Each row is a point. Two turns around zero, p and q, are shown by what they do to some points. Write where each new point lands after one turn and then the other. Backwards means that the second turn is done in reverse. Each puzzle has new turns, and all numbers are rounded.

Turn p:
-32 -21 -51 -> -21 -9 -60
24 -37 8 -> 27 -36 3
9 37 9 -> 3 34 19
-1 20 34 -> -9 10 37
Turn q:
26 -44 2 -> 23 -44 11
-42 22 12 -> -41 27 6
-31 5 -29 -> -30 1 -31
-1 41 4 -> 2 41 -4
48 -23 12 -> 46 -23 18
Where do these land?
p, then q: 4 -34 -12 -> 8 -33 -13
q, then p backwards: -2 -32 42 -> 2 -10 52
p, then q: 9 51 -25 -> 11 53 -20
p, then q: 16 43 -17 -> 17 45 -11
p, then q: -27 -27 13 -> -28 -29 6

Turn p:
7 11 70 10 -> 0 12 71 -4
20 22 17 -25 -> 9 24 13 -31
-5 -46 1 -46 -> -18 -43 -9 -45
14 -11 -41 -1 -> 19 -11 -39 1
-39 27 12 34 -> -29 24 15 44
-18 -13 -17 37 -> -4 -16 -10 42
20 9 -42 -10 -> 22 9 -41 -8
Turn q:
-42 25 15 64 -> -50 11 11 63
-4 -20 27 27 -> -2 -24 24 27
-5 -24 -11 -27 -> 1 -22 -10 -29
23 23 -7 -49 -> 21 31 -2 -46
28 -4 -24 -15 -> 29 4 -23 -15
Where do these land?
q, then p backwards: -14 4 -7 50 -> -32 2 -16 38
q, then p: 22 25 1 14 -> 20 27 6 13
p, then q backwards: 16 -12 11 46 -> 26 -16 25 33
p, then q: -35 -10 19 -54 -> -46 -14 7 -47
q, then p backwards: 11 -6 -23 -56 -> 31 -3 -11 -53

Turn p:
-50 55 6 8 -27 10 -> -58 45 20 -8 -24 4
-9 -2 50 10 56 14 -> 0 0 44 4 63 8
22 -14 -23 -37 -37 -55 -> 34 -11 -24 -21 -47 -50
30 8 -48 -14 -14 -21 -> 27 12 -48 -11 -27 -8
15 -24 13 0 0 50 -> 10 -29 16 10 2 47
7 0 -4 -6 47 -20 -> 18 7 -11 -14 42 -15
-28 4 -7 52 -36 34 -> -53 0 -4 44 -21 27
26 4 -1 -9 -25 -30 -> 27 7 -5 5 -29 -25
-14 -30 14 -6 36 17 -> -4 -31 13 -11 39 11
Turn q:
26 32 23 0 13 -10 -> 28 40 10 -5 3 -1
-28 56 -8 14 -4 -29 -> -29 54 -18 7 -7 -29
-30 -40 -5 -15 15 -7 -> -22 -38 9 -9 27 -14
97 -50 -31 -15 -14 16 -> 91 -61 -16 -3 -32 15
-32 27 8 -33 5 33 -> -33 18 -6 -42 8 27
-10 -16 -5 40 8 3 -> -9 -9 -3 41 14 4
-24 -9 19 8 -23 -6 -> -27 -3 25 10 -12 -3
Where do these land?
q, then p: -7 -52 20 7 -12 -32 -> 4 -32 30 30 15 -36
q, then p backwards: 0 -28 35 73 48 37 -> 28 -10 36 68 41 50
p, then q backwards: 10 11 -62 -50 15 12 -> 21 33 -35 -53 9 36
q, then p backwards: -14 7 16 -5 -29 4 -> -18 14 8 -6 -25 11
p, then q: -18 -2 15 -23 -12 5 -> -11 -6 27 -18 -7 1
q, then p backwards: -19 54 -56 1 -2 1 -> -13 27 -69 15 -5 -23
q, then p: 48 0 8 19 -4 7 -> 30 8 -2 34 -13 23
q, then p: -1 10 23 -21 -3 -33 -> 14 17 26 -12 -5 -29

Turn p:
17 11 -25 -32 27 -18 33 20 -> 21 4 -39 -16 22 -26 29 19
7 -14 22 -14 0 6 -31 -26 -> -7 -9 25 -29 3 3 -30 -10
19 -23 13 16 -79 -16 -100 0 -> 16 -35 14 8 -61 32 -106 -6
-22 -3 -33 2 26 12 1 -5 -> -30 -3 -24 7 27 7 10 -7
-18 102 18 -20 16 -17 32 26 -> 17 96 -14 21 9 -55 14 17
-10 -25 12 12 34 -2 6 24 -> -10 -21 17 14 25 -3 15 30
-17 -21 11 -6 -51 -1 -2 -13 -> -14 -4 9 -15 -52 21 -7 1
15 -18 -9 14 8 47 34 -3 -> 10 -6 8 -1 20 39 43 -17
9 -9 -9 27 20 -10 29 -23 -> -3 -22 4 10 7 -18 34 -26
Turn q:
-14 -9 -22 -4 -45 13 30 20 -> 16 -9 -30 9 -44 6 29 13
12 -13 4 12 -19 -23 -43 3 -> -16 -10 -3 7 -16 -28 -41 -13
34 25 26 1 72 32 5 26 -> 19 20 36 19 63 33 -20 39
-41 19 -19 -22 -37 -30 51 26 -> 9 21 -15 -26 -49 -22 57 31
-2 7 7 1 -6 14 -70 -37 -> -40 -2 7 -11 -5 22 -50 -43
-6 -11 -6 18 56 12 8 7 -> -13 -2 -5 13 55 8 10 19
29 -9 -5 -25 48 8 8 -2 -> 30 5 -5 -13 51 10 -11 7
-3 10 -36 24 -45 -28 55 -17 -> 18 20 -19 20 -35 -32 60 -27
-9 -20 52 -5 -25 1 -44 -28 -> -24 -46 34 -20 -21 3 -34 -28
Where do these land?
p, then q: 55 3 3 -54 -41 14 50 55 -> 99 34 -17 22 -19 20 -20 23
p, then q: 3 -29 -20 -26 -25 -34 -8 -22 -> 7 -19 -43 -31 -28 -10 -9 -10
p, then q: -47 2 7 26 29 2 -4 -6 -> -47 -5 18 2 8 -7 29 16
p, then q: -21 -32 24 31 32 9 -20 -22 -> -36 -46 28 -13 20 0 10 10
p, then q: -38 3 -17 35 13 6 -28 -45 -> -63 -15 5 -14 8 6 23 -30
q, then p: -39 -39 -47 16 0 -45 -2 -19 -> -46 -19 -56 -6 -16 -36 27 -2
p, then q: 11 11 1 16 -8 48 -13 17 -> -1 6 17 29 16 41 -12 -8
q, then p: 9 23 8 17 41 14 -36 19 -> -18 20 19 33 36 1 -30 13
p, then q: 36 -16 -31 -21 -11 -30 53 -20 -> 60 -3 -37 -20 -6 -24 27 -22
p, then q: 30 36 32 7 -40 -7 2 26 -> 28 21 28 34 -30 -9 -35 -14
p, then q: 3 38 38 -47 8 23 4 15 -> 18 51 35 -18 0 14 -23 29

Turn p:
1 -11 -33 4 11 15 -27 17 -> 2 -18 -37 -15 13 8 -20 -5
-7 24 -13 11 0 5 147 8 -> 24 67 -24 45 -30 19 103 57
15 0 -5 8 0 -40 6 4 -> -15 6 -5 16 3 -35 -1 13
16 -15 -2 -38 -41 12 -26 -36 -> -1 -11 15 -35 -51 -12 -16 -34
-5 36 -8 23 -19 13 11 2 -> 12 27 -3 16 -13 22 -19 19
-77 -19 3 0 12 -28 -34 15 -> -70 -14 1 14 38 31 -7 -29
15 -18 42 -5 5 0 -29 35 -> -2 -53 29 -7 19 -5 -9 18
21 20 9 -22 27 11 -33 -10 -> 17 3 17 -42 24 -11 -20 -5
19 -17 7 19 3 13 -14 -35 -> 32 -8 6 9 -3 -15 -11 -34
Turn q:
13 -33 -4 22 -11 -40 14 21 -> 1 -44 -5 38 -4 -9 0 25
10 16 -41 -10 -2 14 -36 16 -> 8 19 -37 -9 -7 23 -37 1
-27 -31 21 30 68 -49 10 14 -> -46 -26 -4 28 66 -39 14 26
-10 54 -21 -54 3 14 -37 3 -> 13 58 -30 -52 -12 -4 -25 8
-10 30 50 10 -65 21 -30 -30 -> -2 42 72 0 -54 6 -16 -8
-9 -46 -35 -6 -10 3 14 -38 -> -27 -46 -18 -13 -25 4 9 -35
2 -15 34 -21 -26 -28 31 4 -> 14 -26 26 -5 -21 -23 29 29
19 24 -11 35 8 21 3 -47 -> 9 14 10 17 6 -4 -12 -65
36 -33 7 -18 28 13 -9 31 -> 19 -32 -2 -20 39 29 -13 22
-25 34 -1 13 7 30 40 26 -> 10 41 -12 18 11 17 51 -3
Where do these land?
q, then p backwards: 2 -28 -17 10 22 26 30 62 -> -30 -13 -7 22 31 32 31 50
p, then q backwards: 16 11 26 23 29 -3 22 55 -> 11 -15 30 3 21 -23 14 59
q, then p backwards: 46 4 -3 -25 62 13 32 -30 -> 21 -30 -1 -10 74 24 -28 -22
p, then q backwards: -16 -3 -15 -16 -31 -31 -27 -1 -> -30 -15 -13 5 -7 -11 -33 -28
q, then p: -1 -12 -16 9 44 14 -4 -12 -> 3 16 -14 -13 28 3 11 -35
p, then q: 1 84 -3 7 -22 -5 7 -42 -> 37 77 25 5 -12 -12 -32 13
q, then p backwards: 42 12 12 2 -27 0 10 -16 -> 27 -5 25 13 -12 26 -5 -28
p, then q: -2 -19 15 -4 -20 16 -38 26 -> -29 -27 15 -21 -3 30 -12 11
q, then p backwards: 8 -24 -4 -40 -1 -30 -37 9 -> 31 12 -13 -18 -16 -1 -34 40
p, then q: 16 6 -2 18 -30 -23 -9 -33 -> -6 10 19 23 -26 -23 -31 2
p, then q: -111 -31 7 16 -26 21 15 -17 -> -43 30 33 8 -13 46 46 -83

Turn p:
-33 8 23 -42 -18 15 46 -7 19 -> 1 44 10 -20 -55 11 20 9 -22
44 -35 23 43 24 -41 -46 -23 26 -> 53 -50 9 25 28 23 -30 -43 33
29 15 -32 -20 33 -7 39 29 13 -> 32 -7 11 0 16 -24 36 45 -28
14 -19 19 -18 -16 -15 -19 -2 -18 -> 1 -24 -9 -1 -20 -6 -30 -16 -11
-30 19 -25 36 53 -12 -19 -31 -41 -> -17 -3 -28 -8 47 -28 42 -44 35
14 9 2 -10 -15 49 -32 -36 39 -> 12 21 -13 -42 13 49 -34 16 17
-12 14 -30 38 -1 -15 46 -17 -48 -> -14 36 -32 46 19 -40 30 -13 -2
35 -3 -6 -16 -19 1 -47 14 1 -> 0 -32 1 -16 11 -3 -51 16 -2
-33 -14 -6 -41 -24 -16 39 47 27 -> -7 5 39 6 -64 -17 18 43 -8
35 3 11 41 35 43 -8 -25 -26 -> -1 -7 -39 7 59 39 8 -22 -17
-34 -24 -2 -4 -40 39 -2 13 -23 -> -58 8 -20 7 -31 17 -11 16 4
-31 29 24 -7 -12 -40 2 37 32 -> -4 11 74 -5 -22 -21 1 -8 3
Turn q:
20 6 -27 -12 -13 11 21 -36 2 -> -3 18 -40 -1 -5 17 20 -26 4
-9 -9 -40 26 -23 23 -3 16 -16 -> -19 -27 -29 -37 -16 -9 -18 -3 2
26 80 7 23 82 -21 31 -11 -10 -> -64 34 -12 67 18 -2 40 64 -4
-155 -14 7 -3 -13 -54 -19 7 44 -> -34 43 104 -67 60 -19 -75 -35 25
14 7 14 -20 -24 -3 -16 -6 -29 -> 26 4 -11 3 0 5 -7 -2 -40
-34 -9 11 -19 12 14 19 22 -6 -> -2 -6 30 -33 17 -1 21 10 -3
-8 -22 12 8 35 20 -20 -13 -2 -> -3 -18 20 5 -4 41 -5 17 14
38 -21 9 5 -20 -23 -18 -1 -17 -> 24 -24 -10 32 -12 -6 -14 -20 -22
29 12 16 1 -22 27 -15 5 20 -> 35 12 -14 2 -35 -6 -1 15 8
44 -16 -17 -24 3 1 -12 19 10 -> 37 -26 -28 16 11 -7 11 1 17
35 -15 9 16 -17 5 32 -2 3 -> 3 -11 -8 14 -36 -12 29 -22 -1
Where do these land?
p, then q: -13 48 -25 7 -22 12 3 42 13 -> -4 12 48 1 22 -28 -2 42 -15
q, then p backwards: -26 14 8 -21 -27 -18 -20 -38 17 -> 9 36 26 15 -28 2 3 -35 14
q, then p: -28 -8 -7 -15 -11 2 27 -9 -20 -> 0 11 -24 -24 -19 -7 20 -12 -15
p, then q: 2 -9 -23 2 -17 -25 -5 -116 -29 -> -10 41 -92 33 25 3 -31 -23 48
q, then p: 47 -1 4 23 68 -6 51 45 52 -> 33 20 67 76 -26 18 38 11 20
p, then q: -20 -11 -11 -16 -20 -21 -24 34 -19 -> 9 -4 37 -9 11 -15 -33 -29 -2
q, then p: -27 -11 -18 -10 62 6 -25 -21 -6 -> -22 -19 11 -25 10 54 38 15 5
q, then p: -9 -19 0 53 -12 7 21 25 17 -> 5 9 19 8 -54 -2 -25 -11 24
q, then p: 53 -4 3 -20 -28 22 -21 33 5 -> 32 -24 -13 36 12 -21 -32 36 -11
p, then q: -30 -17 10 -6 17 19 4 -26 -4 -> -3 22 -21 -29 -3 6 20 -19 12
q, then p backwards: 51 17 58 4 -10 3 -10 30 -26 -> 35 -23 -6 -29 -5 -27 61 31 5
